Rows are points. The ring and each string are closed loops that go straight from each point to the next, and from the last back to the first. Before rounding, they use only three directions, however many columns there are. How many times does the string pass through the ring? Passing back the other way cancels.

Ring (8 x 4):
[[ 0.70  0.07 -0.40 -0.05]
 [ 0.51  0.52 -0.47  0.02]
 [-0.01  0.85 -0.40  0.06]
 [-0.56  0.73 -0.21  0.03]
 [-0.79  0.12 -0.02 -0.08]
 [-0.53 -0.39  0.01 -0.16]
 [-0.11 -0.62 -0.04 -0.18]
 [ 0.54 -0.43 -0.23 -0.13]]
String (16 x 4):
[[-0.15 -0.26 -0.26 -0.15]
 [-0.22 -0.51 -0.56 -0.25]
 [-0.18 -0.95 -0.45 -0.32]
 [ 0.05 -1.03  0.18 -0.22]
 [ 0.09 -0.66  0.26 -0.13]
 [ 0.03 -0.16  0.08 -0.06]
 [-0.12 -0.15 -0.42 -0.15]
 [-0.22 -0.64 -0.45 -0.26]
 [-0.35 -1.08 -0.20 -0.32]
 [-0.26 -0.71  0.27 -0.16]
 [-0.14 -0.33  0.47 -0.05]
 [-0.12 -0.08  0.04 -0.06]
 [-0.31 -0.30 -0.41 -0.19]
 [-0.54 -0.74 -0.38 -0.29]
 [-0.44 -0.68 -0.30 -0.26]
 [-0.26 -0.35 -0.41 -0.20]]
Times through: 2
String (8 x 4):
[[ 0.01  0.61 -0.05  0.07]
 [-0.12  0.45 -0.28 -0.01]
 [-0.35  0.64 -0.78 -0.07]
 [-0.31  1.06 -0.60  0.05]
 [-0.11  1.17 -0.61  0.08]
 [-0.02  0.79 -0.77 -0.01]
 [-0.05  0.32 -0.54 -0.07]
 [ 0.06  0.47 -0.11  0.04]]
Times through: 0

Ring (10 x 8):
[[ 1.18 -0.12  0.63  0.11  0.12 -0.10  0.26  0.01]
 [ 1.00  0.40  0.71 -0.20  0.25 -0.05  0.29 -0.09]
 [ 0.65  0.56  0.71 -0.30  0.36 -0.01  0.26 -0.11]
 [-0.03  0.47  0.55 -0.27  0.47  0.00  0.17 -0.08]
 [-0.33  0.24  0.37 -0.16  0.49 -0.03  0.11 -0.03]
 [-0.54 -0.23  0.12  0.08  0.43 -0.09  0.03  0.06]
 [-0.37 -0.79  0.04  0.42  0.29 -0.14  0.00  0.16]
 [ 0.00 -1.02  0.17  0.59  0.18 -0.15  0.04  0.20]
 [ 0.53 -0.96  0.38  0.59  0.10 -0.15  0.12  0.18]
 [ 0.98 -0.60  0.54  0.39  0.08 -0.13  0.21  0.10]]
String (14 x 8):
[[-0.72  0.25  0.69 -0.10  0.60  0.08  0.11 -0.02]
 [-0.59  0.10 -0.24 -0.20  0.46 -0.15  0.00 -0.02]
 [-0.25 -0.16 -0.69 -0.13  0.31 -0.29 -0.05  0.01]
 [ 0.21 -0.27  0.09  0.10  0.26 -0.16  0.09  0.04]
 [-0.27 -0.92  0.83  0.66  0.32  0.02  0.11  0.20]
 [-0.09 -1.48  0.74  0.99  0.18 -0.04  0.08  0.31]
 [ 0.82 -1.19  0.15  0.68 -0.02 -0.23  0.11  0.21]
 [ 1.26 -0.42 -0.16  0.14 -0.02 -0.30  0.15  0.04]
 [ 0.67 -0.12  0.16  0.02  0.19 -0.17  0.15  0.01]
 [ 0.44 -0.25  0.78  0.22  0.27 -0.02  0.21  0.05]
 [ 0.73  0.12  0.25 -0.12  0.23 -0.14  0.18 -0.04]
 [ 1.00  0.75  0.18 -0.53  0.27 -0.15  0.24 -0.17]
 [ 0.36  0.12  0.42 -0.08  0.32 -0.08  0.17 -0.03]
 [-0.17  0.14  0.94  0.02  0.48  0.08  0.19  0.00]]
Times through: 2

Ring (7 x 11):
[[ 1.28  0.29  0.07 -0.29 -1.01 -0.06  0.02  0.08  0.29 -0.14 -0.30]
 [ 0.90  0.95  0.27 -0.26 -0.67 -0.07  0.08  0.19  0.21 -0.16 -0.37]
 [-0.18  0.95  0.30 -0.10  0.08  0.00 -0.09  0.01  0.17 -0.08 -0.25]
 [-0.76  0.30  0.23 -0.06  0.35  0.07 -0.27 -0.26  0.25  0.02 -0.10]
 [-0.71 -0.28  0.08 -0.06  0.24  0.10 -0.37 -0.41  0.31  0.06 -0.01]
 [ 0.16 -0.75 -0.23 -0.10 -0.34  0.09 -0.38 -0.38  0.34  0.02  0.00]
 [ 1.05 -0.35 -0.17 -0.21 -0.89  0.01 -0.17 -0.13  0.33 -0.08 -0.16]]
String (28 x 11):
[[ 0.44 -0.13  0.36 -0.38 -0.72 -0.02 -0.05 -0.18  0.45 -0.02 -0.21]
 [ 0.42  0.06 -0.02 -0.14 -0.41  0.02 -0.19 -0.13  0.26 -0.06 -0.16]
 [ 0.81 -0.07 -0.42  0.00 -0.48  0.04 -0.28 -0.09  0.16 -0.10 -0.12]
 [ 1.67 -0.14 -0.74  0.03 -0.91  0.02 -0.27  0.04  0.10 -0.18 -0.15]
 [ 1.77  0.22 -0.06 -0.32 -1.31 -0.08  0.05  0.15  0.29 -0.17 -0.33]
 [ 1.92  0.50 -0.24 -0.20 -1.23 -0.07  0.03  0.25  0.17 -0.22 -0.35]
 [ 1.38  0.49 -0.52  0.04 -0.66  0.00 -0.18  0.16  0.04 -0.20 -0.23]
 [ 0.68  0.44  0.03 -0.16 -0.52 -0.01 -0.09  0.02  0.22 -0.11 -0.24]
 [ 0.93  0.65 -0.30  0.01 -0.43  0.00 -0.16  0.12  0.06 -0.17 -0.24]
 [ 1.12  1.27 -0.13 -0.03 -0.49 -0.05 -0.01  0.32  0.01 -0.23 -0.36]
 [ 0.72  1.46  0.31 -0.18 -0.42 -0.08  0.11  0.30  0.11 -0.19 -0.42]
 [ 0.24  1.34  0.72 -0.34 -0.37 -0.09  0.18  0.18  0.27 -0.12 -0.43]
 [-0.07  1.02  0.95 -0.46 -0.38 -0.09  0.18  0.04  0.40 -0.05 -0.39]
 [ 0.10  0.41  0.35 -0.24 -0.31 -0.01 -0.07 -0.09  0.31 -0.04 -0.23]
 [ 0.15  0.36 -0.17  0.02 -0.04  0.05 -0.27 -0.09  0.13 -0.08 -0.14]
 [-0.11  0.46 -0.27  0.13  0.24  0.08 -0.34 -0.10  0.06 -0.07 -0.10]
 [-0.03  0.28 -0.04 -0.03 -0.01  0.05 -0.25 -0.14  0.19 -0.05 -0.13]
 [-0.16  0.20 -0.26  0.10  0.20  0.09 -0.37 -0.18  0.11 -0.05 -0.07]
 [-0.20  0.08 -0.37  0.15  0.26  0.11 -0.43 -0.22  0.10 -0.04 -0.03]
 [-0.28  0.02 -0.06 -0.01  0.10  0.08 -0.33 -0.26  0.22 -0.01 -0.07]
 [-0.24 -0.23 -0.56  0.22  0.32  0.14 -0.54 -0.31  0.08 -0.02  0.05]
 [-0.34 -0.49 -0.67  0.26  0.39  0.17 -0.62 -0.40  0.09  0.00  0.11]
 [ 0.00 -0.20 -0.21  0.00 -0.06  0.08 -0.36 -0.27  0.22 -0.02 -0.05]
 [ 0.13 -0.23 -0.31  0.03 -0.11  0.09 -0.37 -0.25  0.20 -0.03 -0.04]
 [ 0.13 -0.63 -0.51  0.08 -0.10  0.12 -0.49 -0.35  0.21 -0.01  0.04]
 [ 0.29 -1.19 -0.74  0.11 -0.23  0.15 -0.59 -0.47  0.24  0.02  0.13]
 [ 0.52 -1.10 -0.44 -0.08 -0.56  0.10 -0.43 -0.42  0.35  0.01  0.04]
 [ 0.53 -0.66  0.30 -0.43 -0.90  0.00 -0.10 -0.30  0.54  0.02 -0.15]]
Times through: 2
String (12 x 11):
[[ 1.01 -0.85 -0.11 -0.30 -1.04  0.02 -0.20 -0.27  0.45 -0.02 -0.11]
 [ 0.74  0.02  0.52 -0.49 -0.99 -0.06  0.08 -0.09  0.49 -0.04 -0.29]
 [ 0.57  0.25  0.26 -0.29 -0.64 -0.03 -0.04 -0.05  0.34 -0.07 -0.25]
 [ 0.86  0.45 -0.19 -0.06 -0.50  0.00 -0.14  0.06  0.14 -0.14 -0.23]
 [ 0.29  0.38  0.32 -0.26 -0.44 -0.02 -0.05 -0.06  0.32 -0.06 -0.25]
 [ 0.08  0.79  0.74 -0.40 -0.43 -0.06  0.11  0.01  0.38 -0.05 -0.34]
 [-0.67  1.34  0.69 -0.18  0.31 -0.02  0.00  0.03  0.21 -0.05 -0.31]
 [-1.26  0.73  0.35  0.02  0.76  0.08 -0.28 -0.23  0.17  0.03 -0.11]
 [-1.29 -0.01  0.23 -0.01  0.64  0.12 -0.39 -0.43  0.28  0.09  0.00]
 [-0.84 -0.67 -0.43  0.19  0.54  0.18 -0.63 -0.53  0.19  0.07  0.15]
 [-0.13 -0.84 -0.62  0.16  0.10  0.16 -0.59 -0.45  0.19  0.03  0.12]
 [ 0.40 -1.13 -0.59  0.01 -0.39  0.13 -0.51 -0.44  0.30  0.02  0.09]]
Times through: 0
